Each row of a before or after table is a point. The points were changed in one or more steps. Then noise was added and the rows were shuffled. The steps act on columns, c1 being the first. Name the steps. A step turns or swaps two columns, mirrors them in a line or flattens them onto one, adds a multiple of one to another, or multiplies or shifts one. Angles are multiples of 10 degrees, from the lower column toward the higher: turns from -170 to 170, lines from 10 to 170 but not 90. Use the fewest steps. Two steps may share a column if one is a turn and the other turns, adds or multiplies; they go together, in the order done. Otherwise the lowest column goes first.

Before:
[[-51  -3]
 [-50  20]
 [ 89  24]
 [-21  36]
 [-19  19]
 [  0   5]
 [-11 -11]
 [ -4  50]
 [-80  87]
 [-93 -24]
 [ 27   0]
 [-55   5]]
After, 12 rows:
[[ -4   3]
 [-33  65]
 [ -2  31]
 [ 11  -2]
 [-41 -24]
 [-19   0]
 [ 31  20]
 [-23  10]
 [-13  -7]
 [ -3   6]
 [-12 -10]
 [-16  20]]
Steps: multiply c1 by 0.4; multiply c2 by 0.7

Before, 13 rows:
[[-49  -2  33  20]
 [ 19  20  -6  28]
 [  4  -3 -32  53]
 [ 50  30  44  -9]
 [ 44 -28  -6   7]
 [  3   4 -60  20]
 [-41 -14 -10   7]
 [-61 -46 -13 -12]
 [ 37  30  46 -16]
 [-73 -43  -7  40]
 [ 72   7  20 -13]
 [-82   7 -41  41]
 [-54  20  19  12]]
After (13 x 4):
[[  7  75   0  16]
 [  2  84 -39 -16]
 [ -6 -28 -27  -6]
 [ -9  38 -10   4]
 [-46  67 -52  18]
 [ 32 -65  23 -13]
 [  9  -1 -56   2]
 [ 50 -21 -10   7]
 [ -3  -4 -46  41]
 [ -5 -59  34 -33]
 [-43  33  -3 -22]
 [ -3 -45  33 -33]
 [-27  43  -4 -38]]
Steps: mirror c1 and c2 in the line at 150 degrees; mirror c3 and c4 in the line at 150 degrees

Before (9 x 8):
[[ -6   5   1   9  -9 -25 -17   6]
 [ -6  52   0  -4 -23  -3  -6  14]
 [-13  15   3 -23  30 -26  -3  -5]
 [ 13  16  -5  -8   7 -22  20  16]
 [  7  21   0 -30 -42   7 -24  21]
 [ 10  16  15  -5 -10   2  -2 -14]
 [-54 -23 -13  -5 -23  40  -2   6]
 [ 29  26 -25  -2  23 -21 -14 -10]
 [-36 -27   9   9  -5  65 -33  29]]
After, 9 rows:
[[ 17   6   2 -66 -34 -26  11  -5]
 [ 25  26   8  22  18  64 -41  30]
 [ 16  53 -13   7 -27  41 -18   7]
 [  6 -14  15  -1 -18   1  11 -14]
 [-10  -8  -5 -21 -15 -21  26  18]
 [ 23 -23   0 -27 -96   8   0  21]
 [ 17  -3   1  24  16 -26  -7   5]
 [  9 -39 -25 -22   9 -20  11 -10]
 [ 36 -15  -1   9 -24  -2  35  13]]
Steps: turn c2 and c7 by 50 degrees; turn c1 and c2 by -120 degrees; multiply c4 by 3; turn c4 and c5 by 50 degrees

Before (9 x 11):
[[ 23  -9 -22 -19  -1   7 -11 -48  24 -16 -17]
 [  3 -17   6  27 -18  21  23  29 -26  29 -12]
 [  5  -3  -1  26  11 -34  -8  -8 -13  -5 -15]
 [ 46  -8   6   3 -21   8  27 -17  -1 -21  -8]
 [  6  34 -27  23 -26 -42   8  -4  10  13  -8]
 [-35  12  -3   3 -21 -16 -30 -27  22 -22   2]
 [ -2  31  -1   1  35 -18 -12 -21 -17  -6  -9]
 [ -3   5 -18  -1  46 -18   1 -24   9  -6  10]
 [-27  -9  -8 -15  10  11  45   3 -30   8 -25]]
After, 9 rows:
[[ 14  22 -35 -69  32   8  47 -27 -35  11 -16]
 [ 12  12 -30 -46  43 -24  -6  21  -6  -7  30]
 [-38   1 -34 -50 -40 -26 -23  11 -17 -20  14]
 [ 34   7 -21 -48 -21 -14  29 -36  41 -18 -13]
 [ -7  13 -58 -33 -39 -19   8 100  13  10  30]
 [ 26   3 -21 -23  -8  36  23 -23  -8  31 -19]
 [ -9  18 -54 -69 -17 -44 -11 -60  35 -12 -12]
 [ 15   7 -30 -24  19 -16  -2  71  -2  -5  -6]
 [-11  -9 -50 -51  42 -28   1  21   4  -5  10]]
Steps: add -0.7 times c9 to c5; turn c1 and c9 by 60 degrees; turn c2 and c11 by 80 degrees; shift c3 by -30; shift c4 by -50; turn c6 and c8 by -70 degrees; multiply c8 by 2.5

Before, 14 rows:
[[ 21  32  10  26   9  24  22  -5   6 -13 -12 -12]
 [ 23  27  -9 -21  -4  22  -3 -12  -1  -6  19  -2]
 [  9 -22   1 -19 -38  18   0 -20  26  15  14 -11]
 [-40  31 -60 -12   9 -17   0 -17  30  -8 -20  58]
 [  3  30  -5  -5 -86  18 -53 -17 -17  40  -6  11]
 [ 13  18   7 -24 -44  22   1  -4 -11  -3 -22  -8]
 [ 20  27   3   2 -19   1  29 -50 -12  14  -9  -8]
 [ 20  22  15 -19   7 -27  27  -9  38  -4   6   9]
 [ 22 -25  -1  11   5 -59  22 -45 -23  18  -4   2]
 [ 18   6  11  -2   7 -10 -20 -60 -16 -10  -1   0]
 [ -5  34   3  -8  12  25   1  -9  -3  22 -13  30]
 [-83  32 -12  21   9  10  16 -27 -19 -12 -16 -11]
 [ -1 -50   2 -23 -26  -3 -27 -52  31  -1  16  53]
 [ 22  37   0  -3 -43  10  13  -6 -19   6  13  26]]
After, 14 rows:
[[ 14  11  10 -17 -17 -47  35   9  11  -9   6   7]
 [ 21  -7  48   3 -33   3  42 -14  -3  13 -14  -4]
 [ 34 -41  10 -27 -27  33   5   1  -2  -6 -16  -8]
 [-53  17  -6 -10 -23 -28  -2 -62   8  -3 -22  56]
 [-91  18  18  21 -28  12  25 -24  -7 -12 -18 -13]
 [ 25 -46  21 -24  11  28   7 -10  13  19  14 -15]
 [ 21 -42  49 -23  36  -3 -12 -21  12  -1  17  56]
 [ 13   8  58  -1  -2 -16  -7 -14  -1  -9   2   4]
 [ 34 -24   4   1 -47  17  18  -2  -9   9   9  21]
 [ 14  15   3  26 -23  41  29   5   4 -13 -12 -13]
 [-17  25  11  -6 -30  37   9  -2  -3  18 -16  31]
 [ 40 -70  17   2 -56  23 -46 -10  -8  32  -5  10]
 [ 25  -6  42  14  20 -92  28 -15 -14  18  -3   0]
 [ 17   9   6 -16 -31  37   3 -13   1  -6  21  -3]]
Steps: turn c2 and c5 by -70 degrees; add -0.5 times c2 to c1; turn c3 and c8 by 70 degrees; add 0.3 times c3 to c7; multiply c6 by 1.6; multiply c9 by 0.4
